Rows are points. The points of each table are mixes of a few directions, plus a little noise. Count the directions of each table, and those that both share. Where both have some left over, give the other angles between the two spaces (their principal angles), to ten degrees, smallest first.

First (7 x 2):
[[ -9.3   1.6]
 [ -0.1   0.1]
 [ 19.5  -3.5]
 [-51.0   9.1]
 [  9.7  -1.6]
 [-10.7   1.9]
 [ 41.9  -7.4]]
Second (4 x 2):
[[-33.3   5.9]
 [  3.1  -0.6]
 [-10.4   1.9]
 [ 40.8  -7.1]]
Directions: first 1, second 1, shared 1

First (7 x 3):
[[ 21.3 -42.0  18.3]
 [ -3.8   7.7  -3.4]
 [ 11.1 -21.2   9.2]
 [  1.0  -1.7   0.6]
 [ -5.1   9.6  -4.2]
 [  3.5  -6.9   3.0]
 [-27.7  54.4 -23.7]]
Second (6 x 3):
[[ 13.5 -26.5  11.6]
 [  7.9 -15.5   6.7]
 [ -9.2  18.1  -7.9]
 [  1.0  -2.1   0.9]
 [ 13.2 -25.8  11.2]
 [-26.4  51.8 -22.6]]
Directions: first 1, second 1, shared 1

First (8 x 6):
[[-31.5  -1.3 -36.2  -5.0 -10.4   5.8]
 [ -6.5  -3.4  18.7  -0.5  17.0   3.7]
 [-11.3 -14.2  12.8   8.2  20.9  -1.0]
 [ 19.1  -9.4   0.5  24.4 -18.4 -17.7]
 [  7.1  19.9  47.1 -13.1   5.7  11.0]
 [-29.7  37.5 -15.1 -35.2 -28.8  24.7]
 [  6.8 -14.6 -14.6   7.0  10.9  -7.2]
 [ 46.1 -14.6 -13.3  14.1   3.1 -19.4]]
Second (9 x 6):
[[ 18.7  13.3  31.2 -30.9  -8.8   0.4]
 [-22.5  20.0  28.0 -13.2 -26.4   9.1]
 [ 23.2 -12.1   9.8  -1.7   9.7 -11.2]
 [-12.2  -7.8 -11.9 -16.1   2.1  -0.4]
 [-15.6 -11.6 -50.1  -1.5  15.7   4.1]
 [-18.8  -4.5  -1.2  52.9  -4.5  -0.8]
 [-16.2 -12.0 -32.6  -5.5   9.9   0.7]
 [ 25.0 -27.7   6.3   7.9  18.2 -19.5]
 [ 17.7  41.9  19.6   8.1 -16.1  18.0]]
Directions: first 4, second 4, shared 3; angles 70

First (10 x 9):
[[ -5.1  -4.0  29.6  31.4   5.5 -18.4 -16.9  15.3   1.2]
 [ -0.7 -34.0   3.0   9.7  11.6  -6.7   0.4   1.7 -25.6]
 [  1.8 -12.3   5.0  -2.3  -0.8   2.8  -3.0  -6.3   3.5]
 [ -9.7 -31.0  -0.9  -4.7  17.6  -4.4 -12.4 -11.0  15.8]
 [ 17.8  16.0 -14.6 -40.9 -26.9  33.7  13.1 -27.5  21.9]
 [ 24.0  -1.0   1.9 -25.3 -30.6  30.4  13.1 -23.0   0.2]
 [ 18.3  41.4  32.3  33.4 -30.8  -2.2   8.8  27.9 -30.1]
 [-25.7 -11.5 -14.8  -1.5  33.2 -18.2 -17.1   0.2  27.5]
 [  2.7  48.4 -20.4  -7.6 -11.7   5.7  18.8  12.8 -10.7]
 [-22.8 -12.2 -21.4   5.5  33.6 -21.0  -4.5  10.4  -3.5]]
Second (9 x 9):
[[  8.7 -35.7 -15.3 -16.3   3.7   6.5   8.4  -2.6 -17.7]
 [  6.6  15.3   2.9 -20.4 -21.9  26.0  19.9 -10.3  27.4]
 [  8.4  13.4  26.1  17.4 -14.3  -3.7  -1.9  26.4  11.0]
 [  6.9 -41.7  -4.7 -10.5  11.4  -6.3 -27.0 -15.7   0.9]
 [-18.9  34.8 -15.9  15.6   8.4  -4.9  30.3  13.5 -33.0]
 [ 10.1  21.1  10.1 -19.0 -30.6  30.9  28.8  -2.2  32.2]
 [-21.3  36.6  -7.9  15.6  12.6 -11.6   2.1  -3.3 -10.7]
 [ 14.6 -27.1  22.6   4.7  -1.5 -10.1 -36.0   2.7  20.4]
 [-15.0 -15.9 -17.9  12.2  32.6 -26.5 -24.6  -8.3 -31.4]]
Directions: first 4, second 4, shared 2; angles 30, 50
